Rows are points. The last column is the point's height on a tilted bowl or saddle (a function of degree 2), plus a little noise. Count its main directions that bend up, bend down and stay straight.

Points (10 x 3):
[[-10.8   8.0  -3.9]
 [-24.3   0.8 -17.6]
 [-38.5   5.3 -41.0]
 [-23.4 -30.3 -31.5]
 [  7.0 -18.1   4.1]
 [  2.0  10.8   4.8]
 [ 25.0   8.2   9.6]
 [-11.4 -37.5 -26.1]
 [ 17.1 -23.7   2.1]
 [-12.5  18.7 -10.3]]
Directions: 0 up, 2 down, 0 straight

Points (17 x 4):
[[ -7.8  10.9  15.2  -5.5]
 [-16.3   9.1  36.9 -10.3]
 [-22.3  19.5   2.4  12.2]
 [ 12.5 -21.4  -7.9  20.4]
 [ 16.0  -9.8  -2.9  12.2]
 [ 11.6 -30.3 -34.7  32.5]
 [  0.7  32.8  -4.9  19.4]
 [-18.5  26.7   8.6   8.0]
 [  2.6 -15.3 -13.9  14.9]
 [-16.4  14.6  46.4 -17.3]
 [-11.5 -15.7  35.7  13.5]
 [-13.5 -37.5 -11.6  42.0]
 [-17.7   8.9  -1.0   8.6]
 [ -2.9  12.6  18.0  -8.7]
 [  3.2  12.1  -5.8   6.6]
 [-14.1 -15.8  34.5  15.4]
 [-28.8  38.3  -1.1  37.6]]
Directions: 2 up, 0 down, 1 straight

Points (18 x 4):
[[ 38.6 -13.0 -26.4  21.0]
 [ 18.2 -16.7 -16.2   8.9]
 [  6.8  13.5 -25.9   6.3]
 [ -7.4 -15.1  -5.2   5.7]
 [-34.1  -2.6   3.1  14.9]
 [ 19.8   1.2 -20.0   7.9]
 [ 12.7  13.5  12.5  15.0]
 [ 15.7 -34.2  27.6  34.1]
 [-13.1   2.0  -8.4   4.4]
 [-18.1 -33.5  25.1  30.8]
 [ 52.3  -7.4 -12.3  32.0]
 [ 15.7  15.4  14.3  17.9]
 [ -6.1 -10.7 -24.9   3.8]
 [ -1.5  -4.3 -10.5   3.1]
 [ 43.3  10.2  -5.8  25.0]
 [  0.0 -14.4  10.2  11.1]
 [ 24.3  22.3  35.3  41.0]
 [  7.7  -1.6 -22.3   4.1]]
Directions: 3 up, 0 down, 0 straight

Points (26 x 5):
[[-14.2  11.3 -14.9 -21.7 -30.7]
 [ 15.1  -3.5  22.6   4.8  -3.9]
 [ 15.2  -0.8 -34.2  15.2   5.6]
 [-14.4  -2.6 -25.6 -58.5 -33.5]
 [ 32.0   6.1 -13.2  11.8  13.8]
 [ 13.9 -38.8  25.2  -2.1 -24.5]
 [-34.6  -2.1  -4.6  14.3 -24.5]
 [  3.3  -1.0  -4.9  14.9   7.7]
 [-11.5  11.1  37.9  -0.1 -24.2]
 [-19.6   0.0  39.8  -3.1 -18.4]
 [-10.5  10.5  33.0 -18.1 -29.6]
 [ 28.1 -17.1  20.1  45.7  10.7]
 [  5.8  -8.1 -39.1   7.1  -5.3]
 [ 10.2  33.3  30.2   9.2 -35.7]
 [ 26.5 -31.0 -12.7 -18.4  -9.0]
 [ 22.6  16.0   6.8  -9.6  -9.9]
 [-21.7  17.8  10.9  -3.6 -33.5]
 [-12.3  -2.8 -16.5  18.5  -6.6]
 [ -4.7  28.3  18.4  -1.4 -34.5]
 [ -9.2   0.4   0.2  14.9   0.0]
 [ 14.9  25.2 -23.2   8.2 -11.3]
 [ -3.0  -5.8 -19.4  15.8   1.7]
 [ -2.2  -4.6  -8.9 -33.6 -11.3]
 [-18.9  -2.9  12.6 -42.5 -24.3]
 [ -9.6 -28.3 -17.1  29.8   3.2]
 [ 18.6 -22.3  -2.7  -3.1   2.0]]
Directions: 0 up, 2 down, 2 straight
